Each row of a before or after table is a point. The points were changed in one or more steps. Then noise was added and the rows were shuffled. The steps act on columns, c1 being the first. Write out the steps. A step turns or swaps two columns, mirrors them in a line or flattens them onto one, adds a multiple of one to another, or multiplies or shifts one. Angles are multiples of 10 degrees, from the lower column toward the higher: turns from -170 to 170, lines from 10 to 170 but not 90. Use the fewest steps. Two steps may share a column if one is a turn and the other turns, adds or multiplies; they go together, in the order done. Otherwise the lowest column goes first.

Before:
[[ -4  14  23]
 [ -5 -17  12]
 [-10   4 -17]
 [-12  25  19]
 [  7   6 -22]
 [ -3   9  15]
 [  0   0 -15]
 [-20  11  -1]
 [  9  26 -16]
 [  8  17  20]
 [ -4 -36   7]
 [ -4 -19  -3]
 [-15  14  14]
 [-17  -7   3]]
After, 14 rows:
[[ 12  -6  16]
 [ 30   7 -17]
 [ 61  11  -1]
 [-17 -25  20]
 [ 17 -11  23]
 [  5  21  -3]
 [ 44  22   3]
 [ -1   0 -15]
 [ 43 -11  20]
 [  8  22  12]
 [-18 -13 -22]
 [ -2  38   8]
 [ 48   3  15]
 [-16 -35 -16]]
Steps: multiply c1 by 3; turn c1 and c2 by -160 degrees

Before, 11 rows:
[[ 32  22  -2  31 -21  -6 -12  -4]
 [-28 -17  -6   8 -21  35  -9  -2]
 [ 37  24  43   0 -31 -36  -2  24]
 [-12  -9  -7  42 -48  -1 -21 -19]
 [  7   3   7   6 -50  12 -21  33]
 [-20  28  -7 -16 -27  -1   6 -14]
 [ 19   9  29  17  28  -8 -44   3]
 [ -4   0   2 -11 -15  -6  46 -18]
 [ -4 -38  -7 -11 -40  36 -11 -23]
 [  5   2  34 -23  -1  24  28  -3]
 [ 22  -2  -1  11   0 -21   0   9]]
After:
[[ 20 -11   8  39 -13 -24   6 -13]
 [  2 -36   5  60  -3 -16  46 -18]
 [-56 -14   9  16  16 -45  -2  24]
 [-23 -26 -22 -17  -5 -21 -13  -4]
 [-10  14   0 -26 -35 -37 -21  33]
 [-26 -11  23  49 -22  11  28  -3]
 [ 25  13  12 -29 -41  -1  -9  -2]
 [-16  -7 -15  -9  19 -11  -1  10]
 [ 13  -6   2 -58 -23 -43 -21 -19]
 [  8  43  -3 -34 -52 -16 -11 -24]
 [-33  24  10 -55  20  21 -44   2]]
Steps: mirror c1 and c3 in the line at 110 degrees; add 1.5 times c7 to c2; turn c2 and c4 by 130 degrees; turn c5 and c6 by 60 degrees

Before, 9 rows:
[[-48  -3 -24  -5 -18  18 -23  27   9   1  17 -16   7 -27]
 [ 15   4 -23   7  53 -22  18 -18 -30   5  26 -28   8  -6]
 [  5 -22   3 -25  38 -19   4 -14 -45 -10  -3  12 -21   6]
 [-35 -11 -59   2  -2  -4 -17  16  27  17  15   0  16  15]
 [-44   6 -45   7  -1   7 -12   1  36 -20 -19   1   2 -44]
 [ 20   6  -6 -12  -9 -28  15 -28 -25 -22  -4   8 -16 -21]
 [  4   0   3  13  40 -20  20 -24 -60  -6  21  15  21  12]
 [  6 -19  -1  22  19  -5  19 -23 -43  13  -3  -4 -14  -7]
 [ -8   6  -4 -14  21 -13  38 -15 -31   4 -11 -11   6   3]]
After, 9 rows:
[[-17   1   4  13  40 -19 -32 -24 -60  -6  -1  16  25  16]
 [-10 -23   3 -26  38 -17  53 -14 -44  -9  -1  11  -4   6]
 [-28   5 -44   7  -1   7 -14   0  49 -19  -1   1 -10 -58]
 [ 11   5  -6 -13 -10 -27  51 -28 -30 -21  -1   7   9 -27]
 [  2   5 -23   9  53 -22  -5 -18 -33   4  -1 -28  18  -9]
 [-18   7  -4 -14  22 -12  19 -15 -26   3   0 -12  38   3]
 [-10 -18   0  23  19  -5  49 -23 -43  13  -2  -5  12 -10]
 [-24 -10 -58   3  -2  -4 -52  15  38  17   0   0 -10  21]
 [-41  -4 -24  -4 -18  19 -36  28  23   2   0 -17 -19 -34]]
Steps: turn c1 and c9 by -20 degrees; turn c7 and c13 by 70 degrees; multiply c7 by 2.5; multiply c11 by 0; multiply c14 by 1.3
